Every row gives one point. Each copy is the shape, with its points in the same order, stretched, turned, moved and blurred by noise. Say if it was mirrored as well.

Shape (5 x 2):
[[-0.39  0.15]
 [ 0.32  0.33]
 [ 0.18 -0.43]
 [-0.13 -0.08]
 [-0.34  0.52]]
Copy 1:
[[ 0.53  0.31]
 [-0.11  0.14]
 [ 0.13 -0.43]
 [ 0.36 -0.01]
 [ 0.44  0.62]]
Copy 1 is: mirrored
Copy 2:
[[-0.27 -0.31]
 [-0.26  0.50]
 [ 0.50  0.08]
 [ 0.07 -0.17]
 [-0.67 -0.10]]
Copy 2 is: only turned

Shape, 9 rows:
[[-0.18  0.38  0.02]
 [ 0.17 -0.32 -0.18]
 [ 0.04  0.38 -0.62]
 [-0.04 -0.35  0.26]
 [ 0.57 -0.59 -0.04]
 [-0.15  0.31 -0.35]
 [-0.41  0.50 -0.20]
 [ 0.81  0.08  0.51]
 [ 0.19 -0.27  0.27]]
Copy 1, 9 rows:
[[-0.09  0.28  0.27]
 [-0.12 -0.26 -0.06]
 [-0.65  0.15  0.07]
 [ 0.19 -0.21  0.07]
 [ 0.15 -0.46 -0.42]
 [-0.42  0.13  0.25]
 [-0.37  0.31  0.47]
 [ 0.61  0.29 -0.53]
 [ 0.31 -0.11 -0.11]]
Copy 1 is: only turned
Copy 2:
[[-0.20  0.39 -0.07]
 [ 0.04 -0.48 -0.18]
 [-0.65  0.03 -0.27]
 [ 0.35 -0.28 -0.01]
 [ 0.24 -0.67 -0.41]
 [-0.38  0.12 -0.09]
 [-0.39  0.38  0.06]
 [ 0.16  0.37 -0.83]
 [ 0.32 -0.17 -0.22]]
Copy 2 is: only turned

Shape (12 x 6):
[[ 1.57  0.01  0.00 -0.12  0.00  0.21]
 [-0.03  0.36  0.00  0.00  0.02  0.15]
 [-0.10  0.33  0.28  0.75 -0.05 -0.10]
 [ 0.09  0.14 -0.20  0.38  0.00  0.32]
 [ 0.02 -0.24 -0.27  0.08 -0.33 -0.03]
 [-0.08  0.27 -0.13 -0.18  0.00  0.34]
 [ 0.16  0.36 -0.30  0.05  0.03  0.08]
 [ 0.05 -0.04 -0.20 -0.11 -0.14 -0.06]
 [-0.12 -0.08 -0.29 -0.01 -0.80 -0.38]
 [ 0.12 -0.75 -0.18  0.19 -0.35  0.13]
 [-0.06  0.05 -0.08 -0.18 -0.57  0.17]
 [-0.14  0.32  0.08 -0.13 -0.01 -0.67]]
Copy 1 (12 x 6):
[[-0.20  1.06  0.23  0.60  0.07 -0.24]
 [-0.34  0.04  0.08 -0.56  0.18  0.21]
 [-0.26 -0.36  0.18 -0.32  0.66  0.47]
 [-0.32  0.10 -0.41 -0.39  0.51  0.39]
 [-0.01  0.04 -0.29 -0.10 -0.04  0.19]
 [-0.28  0.24 -0.13 -0.70  0.11  0.18]
 [-0.58  0.18  0.01 -0.38  0.07  0.31]
 [-0.18  0.04 -0.03 -0.18 -0.14  0.10]
 [ 0.04 -0.19  0.19 -0.01 -0.46  0.48]
 [ 0.44  0.12 -0.63  0.19  0.17  0.04]
 [ 0.16  0.26  0.07 -0.40 -0.06  0.35]
 [-0.49 -0.40  0.68 -0.15 -0.49  0.02]]
Copy 1 is: only turned
Copy 2:
[[ 0.49 -0.16 -0.03  0.62  1.27 -0.60]
 [-0.17  0.24  0.33 -0.09 -0.15  0.34]
 [-0.35 -0.28  0.68 -0.09 -0.33 -0.02]
 [ 0.04 -0.27  0.22  0.14 -0.27  0.24]
 [ 0.33  0.17  0.00 -0.01 -0.31 -0.06]
 [-0.05  0.30  0.18 -0.11 -0.13  0.44]
 [-0.02  0.07  0.21  0.30 -0.17  0.28]
 [ 0.11  0.31 -0.05  0.03 -0.19  0.03]
 [ 0.52  0.57  0.20 -0.07 -0.54 -0.08]
 [ 0.58 -0.09 -0.43 -0.14 -0.24 -0.32]
 [ 0.45  0.48  0.22 -0.31 -0.22  0.24]
 [-0.46  0.53  0.34  0.03 -0.38 -0.12]]
Copy 2 is: only turned
Copy 3 (12 x 6):
[[ 0.70 -1.25  0.55 -1.10  0.32  0.53]
 [ 0.09  0.05 -0.43 -0.21 -0.10  0.13]
 [ 0.19 -0.10 -0.68  0.52 -0.03  0.08]
 [-0.12 -0.23 -0.53 -0.18  0.01  0.02]
 [-0.03 -0.06 -0.22  0.03  0.09 -0.45]
 [-0.08  0.10 -0.39 -0.41 -0.23  0.10]
 [ 0.09  0.00 -0.45 -0.47  0.26  0.05]
 [ 0.08  0.04 -0.18 -0.13  0.11 -0.18]
 [ 0.21  0.24 -0.41  0.12  0.20 -0.95]
 [-0.21 -0.38  0.07  0.27 -0.16 -0.47]
 [ 0.05  0.09 -0.39 -0.20 -0.33 -0.51]
 [ 0.53  0.41 -0.21  0.23  0.34 -0.01]]
Copy 3 is: only turned
Copy 4, 12 rows:
[[ 0.42  0.25  1.33 -0.58 -0.27  0.28]
 [-0.01 -0.26  0.24  0.09 -0.27  0.04]
 [-0.30  0.50  0.27  0.32 -0.61  0.27]
 [ 0.22  0.24  0.40  0.50 -0.43  0.10]
 [ 0.28  0.26  0.18  0.14 -0.12 -0.53]
 [ 0.23 -0.38  0.15  0.13 -0.16 -0.01]
 [ 0.05 -0.18  0.61  0.19 -0.33 -0.09]
 [ 0.15 -0.05  0.27  0.01 -0.05 -0.36]
 [ 0.20  0.15  0.18 -0.22 -0.35 -1.01]
 [ 0.53  0.74 -0.01  0.26  0.10 -0.47]
 [ 0.43 -0.13  0.00 -0.13 -0.31 -0.51]
 [-0.53 -0.27  0.34 -0.31  0.10 -0.32]]
Copy 4 is: mirrored

Shape, 11 rows:
[[-0.29 -0.31 -0.44 -0.37  0.14 -0.31  0.28  0.07]
 [-0.02 -0.19 -0.44  0.32 -0.12 -0.35 -0.09 -0.23]
 [ 0.14  0.27  0.53 -0.13  0.41 -0.14 -0.31 -0.02]
 [-0.11 -0.16  0.15 -0.04 -0.36  0.07 -0.56 -0.17]
 [-0.15  0.39  0.28 -0.30  0.26 -0.10 -0.02  0.08]
 [ 0.32 -0.29  0.15 -1.01 -0.45  0.06  0.27  0.02]
 [-0.21  0.21  0.21 -0.23 -0.26 -0.04  0.28 -0.16]
 [-0.30 -0.11  0.23  0.46  0.38  0.85  0.30  0.23]
 [-0.40 -0.24 -0.10 -0.01  0.03  0.06  0.18 -0.43]
 [-0.12 -0.20  0.08 -0.21  0.41  0.29 -0.27 -0.80]
 [-0.25  0.35 -0.10  0.01 -0.04  0.34  0.12 -0.10]]
Copy 1 (11 x 8):
[[-0.02  0.00  0.49  0.21  0.41  0.28  0.12  0.94]
 [-0.12 -0.46  0.36 -0.27 -0.22  0.18 -0.41  0.31]
 [ 0.06 -0.45 -0.21  0.11  0.26 -0.58  0.12 -0.31]
 [-0.37  0.00 -0.01 -0.28  0.16 -0.27 -0.53  0.13]
 [ 0.08 -0.25 -0.20  0.36  0.58 -0.16  0.18 -0.02]
 [-0.18  0.53 -0.03 -0.38  0.83  0.19  0.59  0.85]
 [-0.40  0.16 -0.24  0.16  0.26  0.19  0.18  0.23]
 [ 0.26  1.14  0.28  0.45  0.03  0.34 -0.27 -0.86]
 [-0.46  0.15  0.43  0.10  0.00  0.08 -0.11  0.23]
 [-0.55  0.00  0.68 -0.36  0.16 -0.65  0.05 -0.34]
 [-0.16  0.11  0.03  0.15  0.54  0.40 -0.07 -0.42]]
Copy 1 is: only turned
Copy 2:
[[ 0.07 -0.12  0.09  0.38 -0.04  0.87  0.11 -0.20]
 [ 0.29  0.06 -0.42  0.61 -0.01  0.00  0.31 -0.33]
 [-0.56 -0.04  0.35 -0.72  0.05  0.05  0.29  0.19]
 [ 0.37  0.42  0.53  0.06  0.04 -0.36 -0.13  0.02]
 [-0.29  0.01  0.20 -0.41 -0.02  0.45  0.18  0.36]
 [ 0.42 -0.51  1.10 -0.06  0.05  0.29 -0.31  0.26]
 [ 0.16  0.00  0.06 -0.05 -0.44  0.18 -0.04  0.64]
 [-0.47  0.03 -0.43 -0.58  0.01 -0.47 -1.10  0.25]
 [ 0.33  0.18 -0.25  0.02 -0.53  0.20 -0.33 -0.03]
 [ 0.24  0.20  0.12 -0.91 -0.27 -0.04 -0.23 -0.24]
 [ 0.18  0.22 -0.19 -0.14 -0.02  0.02 -0.23  0.45]]
Copy 2 is: mirrored

Shape (16 x 11):
[[ 0.38  0.04 -0.27  0.71 -0.58  0.59  0.14  0.06 -0.17 -0.54  0.31]
 [-0.39 -0.83 -0.53  0.35 -0.33  0.05 -0.03 -0.14 -1.06  0.05 -0.16]
 [ 0.24 -0.05 -0.44  0.37 -0.14 -0.57 -0.09 -0.25 -0.27 -0.05  0.30]
 [-0.21  0.22  0.25 -0.05  0.10 -0.68 -0.30 -0.06 -0.23  0.41 -0.18]
 [-0.10 -0.50 -0.06 -0.04 -0.49  0.11  0.56 -0.18  0.08  0.05  0.33]
 [ 0.31  0.23  0.33 -0.14  0.10 -0.06  0.81 -0.44  0.00 -0.33 -0.25]
 [-0.37 -0.07 -0.16 -0.04 -0.08  0.11 -0.18 -0.19 -0.25  0.46 -0.01]
 [ 0.12 -0.10 -0.23  0.34 -0.30  0.13 -0.17  0.40 -0.36  0.55 -0.63]
 [-0.30 -0.35  0.34  0.10  0.06  0.19  0.14 -0.11  0.14 -0.17  0.43]
 [-0.06  0.00 -0.09 -0.11 -0.02  0.36 -0.47  0.14 -0.12 -0.42  0.39]
 [ 0.54  0.11 -0.41 -0.17 -0.43  0.16  0.40 -0.11 -0.04  0.28  0.04]
 [ 0.37  0.08  0.42  0.21  0.36 -0.15 -0.08 -0.24 -0.24  0.03  0.40]
 [ 0.11 -0.52  0.15 -0.02 -0.25  0.12  0.07 -0.48  0.11 -0.15 -0.04]
 [-0.24 -0.45  0.39 -0.05  0.47  0.06  0.10 -0.05 -0.27 -0.36 -0.41]
 [ 0.49  0.41  0.33  0.81 -0.03  0.81  0.09 -0.36  0.17 -0.74 -0.38]
 [ 0.11 -0.18 -0.45  0.07  0.06 -0.13  0.41 -0.12  0.21  0.37  0.31]]
Copy 1:
[[ 0.09  0.15  0.03  0.94 -0.20 -0.14  0.21  0.54 -0.60 -0.26  0.13]
 [ 0.90  0.23 -0.27  0.08 -0.20  0.36  0.13  0.43 -0.77 -0.12 -0.49]
 [ 0.26  0.28  0.35  0.11 -0.39  0.10 -0.40 -0.45 -0.30  0.32 -0.06]
 [-0.06  0.10  0.01 -0.31  0.28  0.17 -0.41 -0.33 -0.03  0.71 -0.24]
 [ 0.39  0.06 -0.44  0.47 -0.40  0.50  0.26  0.08  0.09 -0.11 -0.04]
 [-0.32  0.06 -0.62  0.19 -0.16 -0.22  0.07 -0.61 -0.09 -0.10  0.00]
 [ 0.41 -0.20 -0.11  0.17  0.36  0.30  0.19  0.18 -0.25  0.16 -0.20]
 [ 0.29  0.10 -0.03  0.20  0.26 -0.15  0.44  0.24 -0.48  0.45 -0.63]
 [-0.24 -0.15 -0.29  0.22 -0.15  0.54 -0.04  0.42 -0.04 -0.22  0.04]
 [ 0.15  0.06  0.26  0.20  0.39  0.03 -0.24  0.94 -0.07 -0.09  0.16]
 [ 0.52  0.28  0.06  0.56  0.13 -0.38  0.40 -0.25  0.04  0.09 -0.14]
 [-0.47  0.31  0.10  0.18  0.13  0.10 -0.59 -0.39 -0.14 -0.07 -0.35]
 [ 0.35 -0.33 -0.29  0.26 -0.38  0.07  0.01 -0.05  0.05 -0.05 -0.20]
 [-0.36  0.03 -0.50 -0.34 -0.10  0.06 -0.10  0.28 -0.30 -0.21 -0.25]
 [-0.62 -0.36 -0.44  0.79 -0.10 -0.59 -0.01  0.12 -0.77 -0.23 -0.12]
 [ 0.08  0.05  0.10  0.19 -0.19  0.37  0.33 -0.43 -0.14  0.00 -0.02]]
Copy 1 is: only turned
Copy 2 (16 x 11):
[[ 0.54  0.24  0.94 -0.43 -0.19 -0.16  0.30  0.36 -0.48 -0.41  1.08]
 [ 0.66  0.17 -0.41 -0.64 -0.75 -0.55  0.08  0.65 -0.23  0.60  0.72]
 [ 0.47  0.10  0.06 -0.28  0.57  0.01 -0.05  0.44  0.55  0.51  0.74]
 [ 0.23 -0.09 -0.76 -0.02  0.24  0.02 -0.52  0.14  0.68 -0.07 -0.27]
 [ 0.47  0.25  0.23 -0.42  0.05 -0.28  0.35 -0.21 -0.23 -0.01 -0.32]
 [-0.35  0.67  0.42 -0.14 -0.23  0.62  0.51 -0.08  0.53 -0.05 -0.50]
 [ 0.45 -0.23 -0.47  0.10 -0.49 -0.36 -0.29  0.10  0.01  0.05 -0.14]
 [ 0.51 -0.37 -0.26 -0.32 -0.69  0.25 -0.92 -0.04 -0.13 -0.25  0.13]
 [-0.11  0.12 -0.19 -0.15 -0.01 -0.46  0.48 -0.15 -0.27 -0.19 -0.17]
 [ 0.04 -0.10  0.18 -0.16 -0.12 -0.47  0.00  0.75 -0.59 -0.26  0.40]
 [ 0.46  0.07  0.78 -0.17 -0.12  0.16 -0.37  0.15 -0.01  0.04 -0.19]
 [-0.26 -0.15  0.20 -0.22  0.16 -0.38  0.16  0.21  0.46 -0.19  0.08]
 [ 0.27 -0.12  0.13 -0.51 -0.04  0.00  0.52  0.17  0.00 -0.20 -0.26]
 [-0.53  0.24 -0.49 -0.30 -0.53  0.25  0.36  0.25 -0.14  0.11 -0.25]
 [-0.01 -0.04  0.79 -0.06 -0.71  0.60  0.68  0.04 -0.10 -0.73  0.79]
 [ 0.26  0.05  0.07  0.15  0.15  0.07 -0.21 -0.18  0.03  0.62 -0.19]]
Copy 2 is: only turned
